Every row gives one point. Each copy is the shape, with its points in the same order, turned, moved and blurred by noise. Say if it was mirrored as well.
In the rows, zero is written as 128.

Shape (8 x 2):
[[120  87]
 [126 148]
 [142 142]
 [ 84 136]
 [110  85]
 [210 115]
 [131 159]
 [133 187]]
Copy 1, 8 rows:
[[116 106]
 [169 134]
 [171 122]
 [132 162]
 [105 110]
 [188  47]
 [179 139]
 [201 153]]
Copy 1 is: only turned
Copy 2 (8 x 2):
[[ 98 102]
 [135 147]
 [145 132]
 [ 89 160]
 [ 83 105]
 [185  80]
 [141 156]
 [160 183]]
Copy 2 is: only turned
Copy 3, 8 rows:
[[142  84]
 [148 139]
 [121 137]
 [184 118]
 [146  70]
 [ 58 112]
 [131 149]
 [139 183]]
Copy 3 is: mirrored
Copy 4 (8 x 2):
[[139  82]
 [143 144]
 [158 139]
 [100 129]
 [127  83]
 [228 112]
 [149 153]
 [151 184]]
Copy 4 is: only turned

Shape:
[[ 64 164 111]
 [137 126 130]
 [165 162 131]
 [ 67 182  84]
 [167 119 130]
 [167 142 167]]
Copy 1, 6 rows:
[[118  61 155]
 [139 136 121]
 [150 156 158]
 [146  46 167]
 [150 164 115]
 [120 181 141]]
Copy 1 is: mirrored
Copy 2, 6 rows:
[[ 84 161 170]
 [151 136 111]
 [129 170  73]
 [ 83 180 171]
 [169 145  92]
 [135 125  61]]
Copy 2 is: mirrored
Copy 3, 6 rows:
[[101  72 124]
 [132 150 133]
 [ 95 164 153]
 [ 65  73 118]
 [128 185 133]
 [129 177 182]]
Copy 3 is: only turned

Shape (10 x 4):
[[129  80 129 144]
 [ 90 165 110  75]
 [143 143 123 149]
 [ 45  70 119 153]
 [147  96 111  89]
 [ 65 173 143  85]
 [108 152 126 110]
 [ 73 163 129  87]
 [141 156 146 175]
 [122 152 179 135]]
Copy 1 (10 x 4):
[[107 109  88 156]
 [133 146 142  57]
 [123 138 144 150]
 [109  38  99 104]
 [128 151  72 120]
 [101 127 163  51]
 [123 135 141 101]
 [112 127 145  55]
 [107 134 175 166]
 [ 73 141 155 132]]
Copy 1 is: mirrored
Copy 2, 10 rows:
[[ 92  85  97 167]
 [ 82 140 181  97]
 [110 136 112 156]
 [ 10  92 137 170]
 [113  85 123  99]
 [ 78 146 211 124]
 [ 99 134 155 123]
 [ 77 139 192 119]
 [117 161 115 184]
 [125 133 162 183]]
Copy 2 is: only turned

Shape, 10 rows:
[[ 91  95 102 107]
 [158 128 116 156]
 [151 163  99  67]
 [118  92  98 148]
 [ 74 105 178  77]
 [106 192 170 153]
 [163 144  91 154]
 [ 66  96 179  92]
 [130 117  99 104]
 [122 137 177  92]]
Copy 1, 10 rows:
[[119 100  81 165]
 [174 142 138 149]
 [131 102 119  73]
 [161 116 101 181]
 [ 46 133 106 160]
 [120 217 113 121]
 [193 138 126 131]
 [ 50 138 102 178]
 [141 103 108 136]
 [ 81 149 140 130]]
Copy 1 is: only turned
Copy 2 (10 x 4):
[[136  65 154 108]
 [134 131 129 172]
 [193 131 107  77]
 [125  83 155 159]
 [ 91 111 170  49]
 [ 79 146  76 104]
 [153 122 107 165]
 [ 86 103 179  56]
 [156 100 136 115]
 [110 146 147  74]]
Copy 2 is: only turned
Copy 3:
[[109  86 142  75]
 [147 115 178 141]
 [187  84  95 125]
 [112  92 178 101]
 [113 153  95  51]
 [103 169 107 169]
 [148  91 169 157]
 [ 99 157 108  49]
 [145  89 137 104]
 [150 161 108  95]]
Copy 3 is: only turned
Copy 4:
[[147 134 107 185]
 [154 132 144 106]
 [104 146  64 109]
 [173 133 137 161]
 [ 72  98 131 210]
 [ 68 167 185 135]
 [163 156 138  97]
 [ 80 100 142 215]
 [140 136 103 146]
 [ 75 101 133 150]]
Copy 4 is: only turned

Shape:
[[227 112  91 143 113 100]
 [135 110 137  82 112  92]
 [124 129 170 114 117  78]
 [154 159 156 111 118  79]
 [137 107 186 161 209 121]
 [158 105 180 111 127 159]
 [126 132 139  68 143 101]
 [111 112  60 140 157  73]
 [116 146 112 128 116 158]
 [129 126 161  85 133 217]]
Copy 1 (10 x 6):
[[212 111  98 186 134  87]
 [152  89  99 106  88 131]
 [113  91  83 136  78 124]
 [130 112 107 157  63 120]
 [ 70  48 141 172 152 122]
 [135  79 105 151 137 180]
 [139  97 135 102  85 136]
 [134 122 117  95 126  32]
 [121 158 108 115 136 134]
 [125 128 128 118 161 222]]
Copy 1 is: only turned
Copy 2:
[[164 152 144 186  63 152]
 [106 145 109 132  89  72]
 [ 70 153  85 135  98 100]
 [ 81 174 114 127  81 122]
 [ 66 154 122 179 192 130]
 [ 74  97 153 148 117 116]
 [101 162 126 119 109  67]
 [180 185  78 124 140 109]
 [125 118 134  84 124 128]
 [ 84  72 187  92 144  98]]
Copy 2 is: only turned
Copy 3 (10 x 6):
[[222 185 162 114  81  96]
 [176 135  86  87 116 122]
 [134 139  92  86 154  97]
 [182 149 102  94 164  83]
 [106  79 163 152 141  70]
 [154 100 163  75 144 139]
 [183 104  75 114 136 128]
 [153 161  77 186  86 115]
 [154 159 132 134 151 165]
 [162  88 168 101 176 200]]
Copy 3 is: only turned

Shape, 13 rows:
[[119 149  81 144 100  86  45  40]
 [129 159 117  93 102 176 159 104]
 [136  82  56 144 124 107  11 123]
 [126 135 140 182  94 147 154 104]
 [160  91 149 101 134 166  84 140]
 [141  88 121 121 218 168  90 103]
 [165 163 124 112 122 169 145 152]
 [123  86 104 116 117 141 151  90]
 [156 121 145  97 102 119 158 143]
 [122 135 128  84 137 144 150 158]
 [104 114 155 148 141 168 143 157]
 [134  86  99 148 136  97 151 126]
 [141 137 132 227  83 164 142 147]]
Copy 1, 13 rows:
[[ 17 157 102 107 157 115  86 195]
 [156 172 114 108 122 122  95 102]
 [ 59 106  48 145 166 121 166 209]
 [112 135 125 173 147 159  86  75]
 [161  76  82 122 116 140 127 160]
 [157  58  69 144 171  62  94 171]
 [176 152 122 136 156 139 127 120]
 [104 128 104 157 116  92 112 100]
 [153 136 155 140  96 130 143 122]
 [159 111 134 104 132 107 151 112]
 [156  74 109 146 152 148 118  83]
 [ 98 109 135 194 134  91 135 118]
 [116 124 101 208 176 204 109  87]]
Copy 1 is: only turned
Copy 2:
[[ 46  88 121  84 204 178  93  61]
 [139 176 175  71 116 153 106 114]
 [ 71  78 108 140 225 157  49 152]
 [160 135 168 107 172 127 145  82]
 [120 153 143 121 168  82  53 143]
 [ 74 185 148  99 214  68 104 167]
 [170 158 144  75 128 118  92 150]
 [ 95 144 208 120 154 130 106 120]
 [144 124 163 120  92 108  92 127]
 [131 169 141 120 105 119 112 161]
 [165 182 143 154 158 105 132 134]
 [102 107 176 142 162 107 148 143]
 [217 118 143 130 199 120 139  90]]
Copy 2 is: only turned

Shape (11 x 8):
[[149 109 121 147 140  78 119 172]
 [135 167  70 177 149 136 143 161]
 [177 112 123 138 145 163 190 184]
 [151 121 112 129 112  76  74 160]
 [157 125  94 131 126 154 210 100]
 [126 151 104  77 123 146 153 122]
 [166  94  62 141 134 159 172 154]
 [107 115  83 110  89  78 146 174]
 [150 115 124 155  56  87 125 168]
 [ 99  86 179 120 202 164 126 117]
 [105  72 200 115 152 198 108 111]]
Copy 1, 11 rows:
[[121 118  75 147 130 103 145 116]
 [ 89 151  89 181  98 136  85  76]
 [ 93  61 136 152 119 141 118  63]
 [152 151  86 158 156 107 141 143]
 [ 69 125 178 120  83 123 107  80]
 [135 159 163 115 102 167 127  93]
 [ 65 124 139 135 149 127 102  54]
 [155 153  92  95 136 100 108  90]
 [161 112 107 140 145  77  81 132]
 [ 60  97 108 105 106 212 166 161]
 [ 80  79 145  98 137 223 131 187]]
Copy 1 is: only turned
Copy 2, 11 rows:
[[119 193 157 149 141 137 116 119]
 [151 127 143 176 110 150 175 102]
 [117 173 111 156  50 153 149 160]
 [145 171 184 135 146 121  83 107]
 [ 94 100  78 173  73 126 133 144]
 [120 107 114 109  76  93 121 109]
 [143 148  77 172  79 162 122 124]
 [ 96 163 141 126 104 139 102  55]
 [ 95 157 190 151 106 168  76 109]
 [118 147  89  65 157 126 157 193]
 [122 123 108  42 133 153 116 220]]
Copy 2 is: only turned
Copy 3:
[[123 108 132 148  84 176  81 135]
 [ 66 117 110 148  66 123 142 116]
 [124 144 110 107  55 180 133  53]
 [117  90 136 124 117 169  79 167]
 [170 127  88 116  69 115 176  67]
 [142 116  95 118 135 164 180 114]
 [119 115  60 109  61 144 126  80]
 [136  53 101 161 114 187 123 118]
 [127  48 153 121  99 155  92 101]
 [147 214 111 160 167 143  92  76]
 [147 190 119 114 197 135  83  48]]
Copy 3 is: only turned

Shape (14 x 9):
[[140 132 150 160 154  73 153  97 121]
 [152 106 170 180 130 169 156 122 121]
 [ 76 178 159 139 122 153 121  69 141]
 [171 116 151 120 157  97 142 151 122]
 [180 124  97 109  89  61 111 138 140]
 [ 71 170 108  97 185 160 165 135 122]
 [136 101 162 160  92 163 118 102 119]
 [ 80 110  58 141 109 153 143 174 120]
 [ 72 160  57 146 175 128  86  92 112]
 [149 148 168  96 121 138 125 163  94]
 [114 103 135 162 181  82  90 136 155]
 [ 64 173 101 177 103 103 154 179  56]
 [170 187  62 113 117 100 151  67 104]
 [164 179 142 132 151 126  62 182 157]]
Copy 1:
[[116 133 171 165 127 142  70 128 163]
 [158 174 139 159 169 137  96 151 101]
 [ 86 128  77 171 170 148 133 158 169]
 [140 123 166 142 129  89  83 106 119]
 [120  76 187  98 108 125 138  85 126]
 [113 121  54 186  89  82 115 169 125]
 [146 161 123 148 182 156 147 117 115]
 [149 126 124 172  75 115 195 155  89]
 [124 137  86 170  67 117 162 148 208]
 [154  82 115 158 167  90 103 114 103]
 [112 160 184 152 127  65 141 130 176]
 [176  63 139 232  94 143 148 186 135]
 [122  82 108 113  69 179  81 113 158]
 [157  89 141  94 169  50 130 153 163]]
Copy 1 is: only turned
Copy 2 (14 x 9):
[[ 82 155 118 154  94  81  99 125  99]
 [116 188  64 117 122 107 158 101 110]
 [132 108  89  96 109 144 118 177  81]
 [ 92 176 122 182 129  96 139 124 147]
 [114 111 171 171  91  65 140 129 176]
 [135 158 144 139 195 180 115 133  75]
 [152 158  75 102  86 100 146 126 133]
 [169 148 186 102 153 139 158  64 114]
 [135 105 166 145  95 190  75 104  65]
 [118 148  95 153 168 114 134 139 176]
 [ 70 170 153 148  66 144 114 114 126]
 [103  99 148  77 196  98  88  68 117]
 [150  85 129 200 125  75 106 129  71]
 [ 80 105 116 166 106 182 170 118 175]]
Copy 2 is: mirrored
Copy 3 (14 x 9):
[[161 119 138  88 117  95 128 102  93]
 [154 125 183 112 161 121 131 177 119]
 [ 89  93 143 105  56 126 136 182  99]
 [176 140 133 135 147 137 141  94 107]
 [166 120  89 183 140  78 176  73 111]
 [105 133  71 106 120 157  61 156 118]
 [149  91 192 154 131 104 149 168 129]
 [144 141  81 178 128  80  77 174 177]
 [ 78 121 118 117  68  89  61 107 162]
 [151 139 127 188 135 149 112 141  71]
 [170 145 145 104  77 131 127  85 165]
 [157 161 114 155  91  35  45 170  82]
 [ 64  80  98 132 153  68 118  78  77]
 [106 197 139 180  85 153 150 107 113]]
Copy 3 is: only turned
Copy 4 (14 x 9):
[[142 121  99 117 154 161 169 150  75]
 [154 117  94 156 118  99 175 100 123]
 [140 158  85 122  97 105  85 171  91]
 [132 137 115 120 182 157 181 133 144]
 [ 86  86 154  66 173 149 161 161 139]
 [154 173  45 108 105 183  96 142 164]
 [134 118 140 144  98  88 148 117 116]
 [117 120 105  60  74 164 118  73 169]
 [197 136 109  46 100 173  74 146 116]
 [118 172 121 120 133 125 176 157 173]
 [162 148 125  81 185 151 128  93  86]
 [116 173  83  35  48 167 188 122 115]
 [137  61 101  78 117 168 137 222 138]
 [150 166 109  48 194  83 145 145 165]]
Copy 4 is: mirrored

Shape, 17 rows:
[[124 157 116 199 134 111 153 141 131  64 139]
 [155 164 202 142 166 183 141 137 140 101 116]
 [147 109 172 123 131 121 138 109 128 107 147]
 [ 88 165 158  73 156 124 123 168 125  67  97]
 [165 124 100 130 130 132 173 122 110 144 103]
 [ 65 107 106 161 101  85 214 144 139  85 148]
 [164 117 111  82 158 107 192 149 114 126 104]
 [178 114 145 124 128 162 165  79 120 111 106]
 [ 58  40 207 144  73 120  88 134 112 108 104]
 [147  64 134 131 135  97 194 101 138 131 150]
 [ 79 169 118 200 122 101 145 145 114 126 143]
 [114  42 108 103  90  97 138 125 106 126 118]
 [115  73 174 134 121 159 155 161 182  92 154]
 [138  55 168 135  65  93  82 121 109 132 115]
 [ 97   9 105 137 174  83 152 111 147  77 129]
 [124 116 135 147 110  82 159 128 136 115  74]
 [ 52 128 137 158 105 103  98 130 169 102 142]]
Copy 1:
[[ 51  90 166  90 137  97 158 101 143 139  94]
 [ 71 172 138  87 175 159 159 168 134 158 111]
 [145 111 159  86 154 152 153 132 117 159 113]
 [105 160 169  40  78 142 141 160 144  98  97]
 [131 139 127 146 130 141 142  89 101 134  87]
 [ 99  56 144  95  67 112 206  71 146 147  82]
 [149 162 128 120 121 135 168  99 121 105  55]
 [123 134 153 143 152 183 139 122 110 169  83]
 [162  37 141  78  66 144 128 205  90 196 129]
 [168  88 128 130 146 135 165  88 138 160  69]
 [ 48  75 108  76 109  87 147  87 121 122 138]
 [200  71 150 134  75 132 141 118 101 134  91]
 [134 102 145 119 115 132 210 175 159 175 126]
 [185  76 167 109  96 114 120 149  62 182 140]
 [179  35 146 130 105 106 140 141 194 150  49]
 [120 112 132 106  81 114 136  95 101 171  76]
 [103  71 148  71  72 107 130 133 171 179 158]]
Copy 1 is: only turned
Copy 2 (17 x 11):
[[156 139 113 163  37 170 113  85 107 104 143]
 [121  98 164  72  61 192 164 142  79 110 101]
 [130 113 177 116  84 131 132 127 109 151  99]
 [132  93  99  95 131 121 185 103  89  91 121]
 [175 114 126 137  85 159 110 192 119 153 126]
 [149 142 125 195  37  93 159 116 131 132 186]
 [201  91 137 142 107 118 146 184  95 132 120]
 [152  72 157 107  61 162 121 155 121 175  97]
 [ 14  92 179 180 130 118 135 110 147 139 133]
 [176 118 200 169  73 114 124 154 132 177 132]
 [122 198 102 155  64 166 129 121 128 107 145]
 [132 100 150 180 137  89 101 153 140 173 150]
 [106  98 209 122  69 124 142 116  96 119 175]
 [ 77 102 179 161 135 114  72 135 157 135  94]
 [170  86 198 220 130 132 148  82 129 171 171]
 [142 104 133 168  81 130 143 150 162 110 121]
 [ 99 159 136 129 103 130 141  73 157 117 158]]
Copy 2 is: only turned
Copy 3, 17 rows:
[[ 74 122 120 109 117 155 134  97 183  40 140]
 [135 135 168 152  89 172 148 172 153  96  82]
 [121 114 138 164 111 119 142 122 142 116 141]
 [104 147 169 101 156 106 101 178 175 116 123]
 [142 117  70 112 126 155 140 113 142 122 122]
 [ 60 126 105 113 172 126 203  76 214  94 147]
 [171 115  83  96 139 144 145 140 179 140 144]
 [159 121 108 148  99 135 139  93 144 123  84]
 [ 43  52 144 199 169  38 158 138 117 119 112]
 [146  80  99 152 132 137 185  77 177 144 164]
 [ 23 128  98 108 124 151 171 121 139  75 142]
 [119  80  70 146 193  76 153  92 127 135 157]
 [119  93 156 199 176 153 177 131 178  91 124]
 [ 90  62  79 201 137  64 129 125 108 120 142]
 [114  30 154 121 194 122 158  53 163 125 167]
 [ 86  89  90 122 128 120 134 119 181 133 100]
 [ 11 119 141 161 178 136 130 113 146 120 146]]
Copy 3 is: mirrored

Shape:
[[160 136 136 128  88 137 110 139  93 165  96]
 [135 104  82 109 124  92 124 112 152 109  86]
 [ 69 203 122 137 141 131 209 147 170 104 128]
 [ 93 148 161 157 148 132  98  87 143 132 136]
 [185 124 128 128 151 143 123 111 158 140 171]
 [158 166 179 145 130 207 134 111 114 174 130]
 [101 101 139 108 167  89 159 137  97  77 113]
 [ 86 130 144 131 109 179 151 156 153 195 137]
 [178 103 141 161 137 158 119 160 136 162 110]
 [157 111 168 100 106 172  40 137 144  95 119]
 [124  81 149 159 131 140 130 130 169  97 155]
 [159 128 169 126 135  93 139 108 180 110 128]
 [170 118 198 112 100 234 138  89 103 104 106]
 [152  81 128 108  75 126  69  96 161 172 166]
 [120 169 157 192 118 172 175 135 150 144 177]]
Copy 1, 15 rows:
[[141 150  88  91  79 135 107 102 157 150 127]
 [121 116  95  79 144  99 121 170 113 138 163]
 [ 80 106 153 132  99 158 139 218 144  54 105]
 [140 125 146 132 126  77 126 135 127 116  63]
 [134 105 171 123 129 137 138 128 145 185 127]
 [163 152 167 129  84 156  94 106 194 139  80]
 [102 137  87 173 128  74 139 189 148 118 162]
 [170 153 120 130  96 191 120 175 130 120  70]
 [121 179 131 117 126 155 106 117 133 183 119]
 [183 188 151  86  97  82 176 110 132 163 137]
 [131 150 139 136 170 122 176 154 128 145 107]
 [ 98 118 146  97 130  91 158 172 161 169 102]
 [193 194 159 116 115 114 132 117 244 130 131]
 [200 110 109  74 131 126 165 120 118 200  96]
 [113 130 161 150 117 190 152 129 166 106  59]]
Copy 1 is: mirrored
Copy 2:
[[141 100 142 124 116 156 133 130 134 140  47]
 [132 136 111  98 153 163 185  79 165 120 117]
 [  7 123  82 142 171 112 171 156 143 128 128]
 [113 141 140 131 103 100 162 166 181  96 130]
 [130 172  84 157  79 114 150 105 163 153  95]
 [106 142 145 196  91 137 140 184 148 152  59]
 [ 91 157 131 102 144 139 157  93  88  76 136]
 [ 77 142 148 127 134 127 106 168 167 195  98]
 [107 136 143 130  59 168 144 111 147 169  78]
 [167 166  96 105  76 196 120 175 153 109  99]
 [117 153 109 108  83 135 154 133 133 151 167]
 [113 163  83  99  96 109 198 126 133 132  96]
 [152 174 133 195 106 194 160 205  92 152  83]
 [206 156 110  94 107 119 129 125 190 168 103]
 [ 60 110 108 177  93  96 140 173 140 175 126]]
Copy 2 is: mirrored
